Rows are points. A path goes straight from each point to the next, and from the last back to the first. The post is the endless flat space through its rows: a point in 2 columns, a line in 3, a plane in 4, and so on, so that a path can go around it. Count how often the path circles the post. Going back the other way cancels.

Post, one row:
[[-11   6]]
Path (21 x 2):
[[-19 -29]
 [  9 -19]
 [ 22  15]
 [  8 -38]
 [-14 -53]
 [ 30 -37]
 [ 45  58]
 [-17  61]
 [ 18  67]
 [ 15   4]
 [ 21 -49]
 [  1 -16]
 [ 17  16]
 [ -3  58]
 [-41  59]
 [-24  24]
 [ -4  33]
 [ 62  10]
 [ 22 -59]
 [-49 -39]
 [-40  -1]]
Times around: 0

Post, 3 rows:
[[-32 -23   4  39]
 [-17  11  20   3]
 [ 39  46 -35 -52]]
Path (16 x 4):
[[-27 -17  20 -51]
 [ 31  34  64 -29]
 [-24  19  38  32]
 [  8  67   3 -26]
 [-51 -32 -12  29]
 [-26 -29 -59 -35]
 [ 30   1 -20 -26]
 [ -5  -4  17  60]
 [ 29  78 -11 -12]
 [  0  49  -2 -44]
 [-18 -10   4 -54]
 [ 21  19  34 -24]
 [ 34  66  59   2]
 [ 26  40 -14  54]
 [-49  -5  19  46]
 [-31 -21 -51 -17]]
Times around: 3

Post:
[[ 25 -28   1 -13  77 -13  37 -15]
 [-42  17 -51  16 -49 -29 -66  19]
 [-29  -4 -21  47 -37 -37 -84 -22]
 [ 41  -3  28  23  26  21  49   9]
 [ 59 -40  60  -3  17 -27  39  44]
 [-26  13  25  10 -35 -53 -12 -10]
 [-19 -15  36   3   5  18 -15  17]]
Path, 14 rows:
[[-10  56  25  54 -42  -3  -3  82]
 [ 20  17  51  42 -25 -68 -34 -19]
 [  5 -23 -39 -10  -2   4 -75  56]
 [ 11 -15 -73   2  73 -51 -39 -15]
 [ 21  16  26  13   7 -11   7 -21]
 [ 43   2  19  34   6 -25 -17 -36]
 [ -7  -2   8  -3  29 -39 -41   5]
 [-31 -13 -22 -14  45   7  11  25]
 [-33 -21  16  54  -9 -28 -35 -25]
 [ 16 -27  64   9 -14 -50  -2  76]
 [-18  37   7   7 -16 -28 -14  -1]
 [ 10 -70  81 -37 -28  22 -69  60]
 [-30 -62   6   3 -50 -20 -27  14]
 [-55  -4 -31  22  11 -30  15 -36]]
Times around: 1

Post (11 x 12):
[[ -10  -49   55  -50   42  -25   -1  -18  -20  -33   13   -6]
 [ -21  -42  -25  -31   27   17    2    1    9   20  -45   58]
 [  -7  -37  -32   11    3    6   -8   35   30  -57   32   11]
 [  14  -14    1   -7   15   49   23   63   44   22   38   48]
 [   7   -8  -17   21  -16   19   22  -10   10   32   27  -33]
 [  38    0   29  -77  -23    9   12  -40   47   14  -21   19]
 [ -32  -46   26  -12  -62  -58 -107   53  -66    5  -17   15]
 [ -30   20   48  -13   -6   81    4   19   21   -7   38  -80]
 [  66  -11   35  -57  -29  -60    6  -28   -5   23 -109  -13]
 [  22  -50  -34   -2   13  -72  -64   50   40   20   18  -25]
 [  32  -33   68   23  -12    8   43  -84  109  -10  -41  -16]]
Path:
[[-34 -30   1 -37  -7 -14   5 -32   9 -10 -12 -22]
 [  6 -57   5   5  -7  -4  29 -28  -8  28 -34  -8]
 [-18 -60  20 -26  36  19 -69  -5  -7  -9 -26 -32]
 [ 52 -38 -79  60 -29 -36 -30 -89  17  44 -13  46]
 [-17  14  24 -12  21 -17 -27  16  19  33  -2   9]
 [-38 -10  27  -3 -26  -3  -7  37   9 -22 -15 -24]
 [-28 -17 -13 -91  19  22  45   9  37  -6 -52 -20]
 [  8 -65  -4  -5 -23  14  -5   3  49   8   9   6]
 [ 21 -33  24 -14 -15 -41  -8  78  10 -56 -35 -38]
 [-14  25  12   5 -27  -9  35  13  39 -37  25 -18]
 [-37   2  43 -39  18  49 -25  21  40  -3  19  28]
 [ 22  23  39   7 -16 -26 -62  26  21  23 -13   5]
 [ -1  -3  45  47 -26 -45 -16  25  12 -29  46  12]
 [ 58 -22  12 -30 -63 -84 -19  36  17  46 -47  27]
 [ 27 -48  42 -53  18 -19  50 -18 -11 -54  -7   0]
 [ 11 -62  -7 -39  -2   6 -41 -14 -20  26 -18 -23]
 [ 72  15  31 -24   7   0  21  -9  46  40 -32 -83]
 [  5  16  20  -2 -21   5  -4 -16  13 -18   2 -65]
 [ 42  10  44   1 -29 -24   2   8  86 -17  -8 -37]]
Times around: 2

Post, 17 rows:
[[ -12  -19  -44   24   -5   -9  -35  -20  -26   19    0  -10    9    5
   -30   12   21  -24]
 [  -8   22   42   68 -121  -16  -19   50   62   11  -40   36   42   12
    72   -7  -31   23]
 [ -30  -19  -11    5    6  -16   -7  -22   -5  -11   -2  -26   37   37
    -6   21  -24   20]
 [   8  -31   29    0  -20    2   -5   20   -7  -12   -6   -4   48    9
    38   31   21  -10]
 [   7   20  -10  -17   22   18    9    6    8    0    9    2   31   -9
    16  -25  -10   -9]
 [  -1  -35  -28  -12  -12   15    5    7  -12  -12   54  -27  -18    6
   -30    2  -31  -14]
 [ -10  -17  -37  -11   49   -6   23  -19  -21   -6   14   30  -27    2
   -22   29    2  -16]
 [  38  -27    0  -16   40    7  -17    8   37  -12   16    3   10   35
    -5   15   -1   45]
 [  21  -21   17    0  -14    6   -4  -48   20   -7   38  -22  -40   15
   -12   21  -36   12]
 [  -9  -25  -24  -27   37   -1  -31    9   -2   -4   22   -2   -4   13
    28   -8    5    8]
 [ -18    6  -16   -3    9  -16  -20   -2    9    7   27   19   -9   43
   -15   -3   19  -28]
 [ -43   44   59   12    8   -9   -9  -15  -13   13  -11   69  -14  -26
   -41  -36  -43   28]
 [ -52   -6  -34    5   21  -17    2   -8   11  -24   -2   18   -6  -20
   -26   17   -7  -37]
 [  19   -6   41  -20   23   21   15  -32   23   36  -36   -3  -81    9
   -22    5  -26  -41]
 [ -14  -19  -27   19  -23   15  -42    1  -33  -35   10   -2   44   28
    31    9  -19  -28]
 [  53    5    9  -49    2  -27  -20   28  -42   -6  -10   15    1   12
    -7  -24   16  -24]
 [ -13   62   -3   22    5   12   -1   42   48  -24   37  -25  -26    0
     0  -27  -16   54]]
Path, 30 rows:
[[-50 -46  53 -20 -21 -53  -9 -22 -35  53  16  27   8  45 -16  46  21  20]
 [-38 -38 -88  44 -48  39  -6 -14 -10  -3   0 -28  50  32   3  28 -52  24]
 [ 34  42  -5  17 -15  19 -20 -46  31  -8 -40 -29  -4  -6  23 -51 -32  -5]
 [ 19  -8  -4 -28  83  44   7 -46  18   0  58  24 -32  15 -30 -35 -54   2]
 [ 10  15  -2  47  37  -7 -13  -2  37  26 -16  30  13 -24  -8  10  -6  35]
 [ 20 -79 -36  -3  -5 -20 -28  -3  -5 -22  12  11 -38 -12  -5  61 -30  16]
 [-21 -60 -14   6  21   7  -8 -36 -10  -2 -11  46  11 -32  32  48 -10  11]
 [ 14 -28 -16 -10 -16   6 -13  31  -9 -89  52  42   8   3 -25  18 -14 -25]
 [ -4   3 -68   3  11  30  -6  34  -3 -32 -40   5  -7 -52 -22  -6 -18  18]
 [ 44   4  38 -81  10 -18  26   9 -11   2  -5  18   8  -9 -18  -1 -28 -13]
 [ 18  21  22 -19  29  -7 -46   3  28  14  65  49  24  23  57  -8  34 -32]
 [-33   5 -77  23  32  40 -19  23  -2   7  30 -27 -10  14  10 -50 -50  -8]
 [-22 -44  28  -5 -15 -18  12 -38  31  -5  -1 -27  27 -49 -36 -12 -25  -1]
 [ 54 -10  16 -53  12   9  30 -15   6  -3  11  63  23  30  20  -8  -5   7]
 [-30  19 -24  -1  26  17 -18 -40  25  19 -19  -8 -27 -21  28 -15 -26  -1]
 [ 33 -30 -14 -52  96  26   3  13  22 -29 -27  26  -3 -67  47  28  32 -47]
 [-35   7 -48  32 -38 -22 -34  21  -3 -33   8  -4   1  25 -18  16 -36 -59]
 [ 32   1  36 -25   4 -17  -1   1  34   1 -24  41 -10  22  54  41  21 -15]
 [  0 -13  -5 -42 -45  22  56  40  15  20  10  20   0 -31  -4 -30 -26 -18]
 [ 28 -24  33  -8  -2  10  12 -32  -4  10  15  61   8  42 -59  -2 -19  -3]
 [ 26 -27  36 -18  23  15  40 -42  57  -5  34 -39 -11  20 -49   7 -43  17]
 [ 69   7  57 -20   1  -2  -8  14  21 -19  19   1 -19 -53  26 -10  -6  46]
 [ 32 -14  86   6 -20  36  22  59  52  -7 -20  17 -40 -10  21 -16 -13 -34]
 [  0 -67  25  -8  -4  20  -3 -58 -40   8 -16  22 -33  -1   4  19 -31  18]
 [ 49 -37  31 -27   2   7 -13  -4  20  15  13 -43  14  10 -54  15   4  47]
 [ -5 -29  26   0 -20  -4  12  19  10  21  16   9  -3  -3 -20  46 -19  24]
 [  3 -82  51   6  48 -10 -72 -69  14  -1   6  20  -9  38 -20  69  -4 -19]
 [ -6  -5  -5  45   7 -22 -46  -5  30  14  24  13 -23  58 -25   6  13  29]
 [ 45 -16  59  15 -35 -22 -21 -26 -30  16  12 -25   8  44  16  25  10   1]
 [ 45 -24  24 -19  42 -13 -19  -4  20  15  15  10 -17   9  -9  21   3  22]]
Times around: 0
